Rows are points. To make a cloud, some directions were put in groups of two or more. Within a group, all points are equally far from the middle, so they leave a hole (a ring in 2 directions, a hollow ball in 3). The other directions are filled evenly. Then the cloud was stretched, turned, moved and blurred a little. Count the holes, and give their numbers of directions, smallest first.
(in the rows, 128 means zero)

Cloud, 20 rows:
[[151 104 112]
 [126  99 147]
 [116 111  33]
 [105 186  89]
 [199 116 123]
 [124 152 142]
 [199 145 161]
 [133 162 103]
 [176 199  89]
 [144 143  57]
 [144 154 165]
 [ 92 151 112]
 [149  76  44]
 [152 108 114]
 [ 97 119  77]
 [123 121 148]
 [137 143 162]
 [158  78 150]
 [188 139 111]
 [163  73  93]]
Holes: 0

Cloud:
[[117  91 116 135]
 [174 131 157  78]
 [112 114 182  66]
 [126 115 106  73]
 [ 75 168 149 151]
 [161 112 174  82]
 [ 63 142 200 101]
 [119 109 183  70]
 [ 88 147 166 165]
 [113 124 165 162]
 [168 148 167 100]
 [ 94 108 111 109]
 [172 135 163  86]
 [106 124 142 164]
 [ 99 148 153  66]
 [ 70 164 186  91]
 [ 79 163 179 158]
 [199 109 132 110]
 [121 144 170  64]
 [ 65 113 170 135]
 [ 56 129 193 110]
 [184  77 106 102]
 [ 95 188 168 114]
 [125 167 115 124]
 [160 130 129  62]
 [ 75 164 199 139]
 [113 170 119 130]
 [162  89 100 128]
 [100 183 150 148]]
Holes: 1 (4)

Cloud, 30 rows:
[[111 136 230 131]
 [ 83 181 168 113]
 [109 130 118 112]
 [113  96 189 107]
 [189 170 137 178]
 [214 176 122 156]
 [112 166 149  75]
 [ 74 193 144 126]
 [138 154 119 167]
 [100 146 168 142]
 [102 132 142 127]
 [106 153  99 171]
 [139 123 132 167]
 [107 125 139 114]
 [151 188 150 133]
 [176  93 154 155]
 [160 171 120 115]
 [121 151 188 185]
 [111 126  77  40]
 [170 116 153  71]
 [177 157  78 129]
 [108 118 132 126]
 [193 130 172 128]
 [224 165 144 168]
 [ 52 147 206 122]
 [ 65 199 138 100]
 [117 112 134 160]
 [ 63 158 101 138]
 [145 120 112  83]
 [131 130 119 170]]
Holes: 0

Cloud, 48 rows:
[[144 129  95  92  71 138]
 [107 118  62 200 118 126]
 [ 81 133 121 115  65 190]
 [178 107 139 135 130 116]
 [ 86 139  95 180 116 133]
 [131  34 147 104  96 104]
 [ 79 182 135 128 150  92]
 [ 97 128  59 192 112 115]
 [147 114 111 132 171 104]
 [140  71 131 114 166  55]
 [108  41 120 132  85 146]
 [142 146 151 100  67 145]
 [129  91 138 159  79 126]
 [137 126 169 106  90 195]
 [197  84 137 140 136 140]
 [ 62 138 140 155 138  82]
 [ 63  82 158 122  97 133]
 [143  58  85 127  67 146]
 [154  67  72 111 116 159]
 [ 60 109 144  74  53 109]
 [122 125 164 141 107  82]
 [ 98  73 161  55  98 104]
 [111 123  91  99 145 134]
 [147 118 102  82 110 153]
 [111  97 120  85 169 100]
 [124 139 151  50 102 147]
 [184 121  70 197 152 116]
 [ 46  97 149 130 130 135]
 [173 120 159 113 171 158]
 [144 143 145 166 108 142]
 [110 101 171  42 107 202]
 [ 56 105 117 167 125  82]
 [191  94 116 158 156 112]
 [ 77 124 130  60  83 184]
 [153  98 141  97 160 106]
 [ 93 116 118 186  84 100]
 [107 174 142 151 150 148]
 [146 116 103 112 165 129]
 [106  83 162 130  83  96]
 [ 71 124 165  85  92 208]
 [ 85  67  86 157 166  92]
 [190 136 129 168 135 157]
 [155 141  83 203 139 112]
 [147 124 116 199 113 159]
 [200  84 136 146 123 153]
 [ 82  99  74 135 106 149]
 [196  87  86 207 142  81]
 [ 79 116  55 140  86 109]]
Holes: 1 (3)
